Every row gives one point. The points of each table are mixes of a few directions, plus a little noise. How many directions does each table use, and how many do they share? Where both have some left over, give the other angles between the two spaces (their principal angles), to ten degrees, smallest first.
(in the rows, 128 means zero)

First:
[[ 92  48 140]
 [141 157 123]
 [127 126 129]
 [152 181 120]]
Second, 4 rows:
[[157 192 118]
 [115  98 133]
 [141 158 123]
 [ 99  63 138]]
Directions: first 1, second 1, shared 1

First (5 x 4):
[[118 152 147 101]
 [176 134  79 112]
 [ 76 121 180 147]
 [151  86  87 178]
 [118 149 146 103]]
Second, 6 rows:
[[132 140 129  67]
 [131 116 124  72]
 [141 124 116  73]
 [139 143 117 201]
 [109 141 150 149]
 [114 104 131 207]]
Directions: first 2, second 3, shared 2

First (6 x 4):
[[136  53 161 155]
 [134  79 149 146]
 [118 220  89  96]
 [125 151 119 122]
 [130 102 139 137]
 [125 163 113 116]]
Second:
[[154 147 106 108]
 [172 120 138 150]
 [106 122 187 204]
 [113 109 107  89]
 [ 96 142 102  88]]
Directions: first 1, second 3, shared 1

First (9 x 6):
[[105  88 133 115 148  73]
 [147 144 160 132 133 149]
 [ 97 163 136 111 163 125]
 [155  99  78 112 117 132]
 [162 119  91 117 117 149]
 [171 165 144 104 159 177]
 [115 156 222 172 118 131]
 [157  88 102 122 114 121]
 [ 44 132  89 167  82  93]]
Second, 9 rows:
[[137  91 143  82 162 127]
 [194 150 138 102 200 105]
 [123  91 115 119 112 127]
 [ 82 119 126 145  84 145]
 [114 120 173  81 174 142]
 [ 97 115 138 123 114 142]
 [ 71 177 137 179  78 152]
 [198 154  78 167 125  92]
 [136 134 103 154 103 120]]
Directions: first 4, second 3, shared 2; angles 70

First:
[[204 137  82  73 125 108 122 121]
 [104 120 123 148 127 122 139 116]
 [ 66 148 178 190 115 156 152 143]
 [195 136  70  87 117  99 136 110]
 [124 108 186  90 162 160  64 166]
 [130 108 110 118 137 115 120 116]
 [131 120  87 137 119 102 151 101]
 [ 70 145 187 179 122 160 140 150]]
Second (9 x 8):
[[115  91 102 100 122 106 101  83]
 [142 139 236 146 137 135 115  65]
 [144 114  77 149 160 115 170 177]
 [143 164 128 152 151 136 139 162]
 [114 164 195 123  81 167 120 132]
 [ 87  98  86  78  60 139 120 137]
 [136  78  97 128 156  96 139 103]
 [121 160  86 126 114 145 135 189]
 [149 144 144 148 170 114 114 105]]
Directions: first 3, second 4, shared 1; angles 70, 70

First:
[[114 150 133 126 105 131 181 118  98]
 [126 125 120 166 138 122 136 127 123]
 [132 144 137  58  88 131 141 130 125]
 [ 87 128 147 206 197 160 138 109 113]
 [146 154 121  72 103 129 123 161 175]
 [139  56 129 165 190 121  21 112 137]
 [151 139 108 103  75 100 155 140 124]]
Second:
[[225 107 156 135 139 154 167 160 143]
 [121 193 173 125 142 127  92  84 169]
 [ 77 139  62 179  66 136 101 123  65]
 [ 90  88 107  92 162 113 133 140 123]
 [105 130 116 144 114 123 117 119 114]
 [131 201 120  84 106 142 117 123 146]
 [134 124 128  94 176 140 124 138 144]
 [152 103 135 165  58 105 168 137 108]
 [118  66 153 132 189 112 132 127 140]]
Directions: first 4, second 5, shared 1; angles 30, 70, 80

First:
[[119 125 123 136 138 117 133 117 116 128 140]
 [ 92 100 102 131 175  90 142  96 111  87 178]
 [ 94 106  99  97 171 101 134 101 138  40 198]
 [158 151 152 146  88 157 120 151 125 192  75]
 [154 131 142 129 106 152 119 160 146 168  72]
 [172 127 150 130  91 167 111 184 157 203  24]
 [102 130 119 146 149 101 142  92  93 113 180]
 [133 157 136 111 105 146 121 121 134  99 159]]
Second (11 x 11):
[[151 163  78 115 109  49 124 186 110 188 140]
 [127 126 144 101 128 153 140 159 172  75 118]
 [ 71 167 119 163 115 168 131  74 165 159 141]
 [106 118 136  89 121 125 158 113 104 108 118]
 [136 112 152 124 143  90 184 179  65 128 125]
 [155  89 141 211 181 173  72  86  94 156 170]
 [116 114 157 118 133 160 147 124 141  84 115]
 [129 146 114  86  92 119 109 117 180 104  96]
 [171 139 128 139 102  67 123 160 128 145  82]
 [159 101 130 128 145 101 122 144  78 135 135]
 [ 86 136 111 138 138 204  94  64 166 129 169]]
Directions: first 3, second 6, shared 1; angles 50, 70

First (8 x 11):
[[115 135 109 144 112 125 144 140 152 109 129]
 [169 144 117  96 147 152 193 130  62 128  99]
 [116  88  97  87 212 119 145  94  57  93 147]
 [130 145 126 130  89 118 126 164 164 176 135]
 [103 125 141 157 105 114  93 147 173 145 155]
 [108  94 180 167 197 150 105  96  62  69 161]
 [131 152  95 119  60 111 117 131 211 142  92]
 [152 141 158 122 101 135 100 122 142 162 106]]
Second, 9 rows:
[[163  58 127  91 138 200 170 205 218  80 132]
 [111 158 129 142 125  99 110  95  88 149 127]
 [117 149 127 139 125 106 116 104 101 142 127]
 [100 181 128 157 121  72  96  67  57 167 125]
 [153  82 127 103 134 176 156 180 189  95 129]
 [100 184 128 159 123  71  94  66  55 167 127]
 [143  98 129 114 132 159 146 161 165 108 129]
 [141 105 129 115 133 152 142 155 158 113 129]
 [124 136 128 131 127 118 123 119 118 133 128]]
Directions: first 5, second 1, shared 0; angles 70
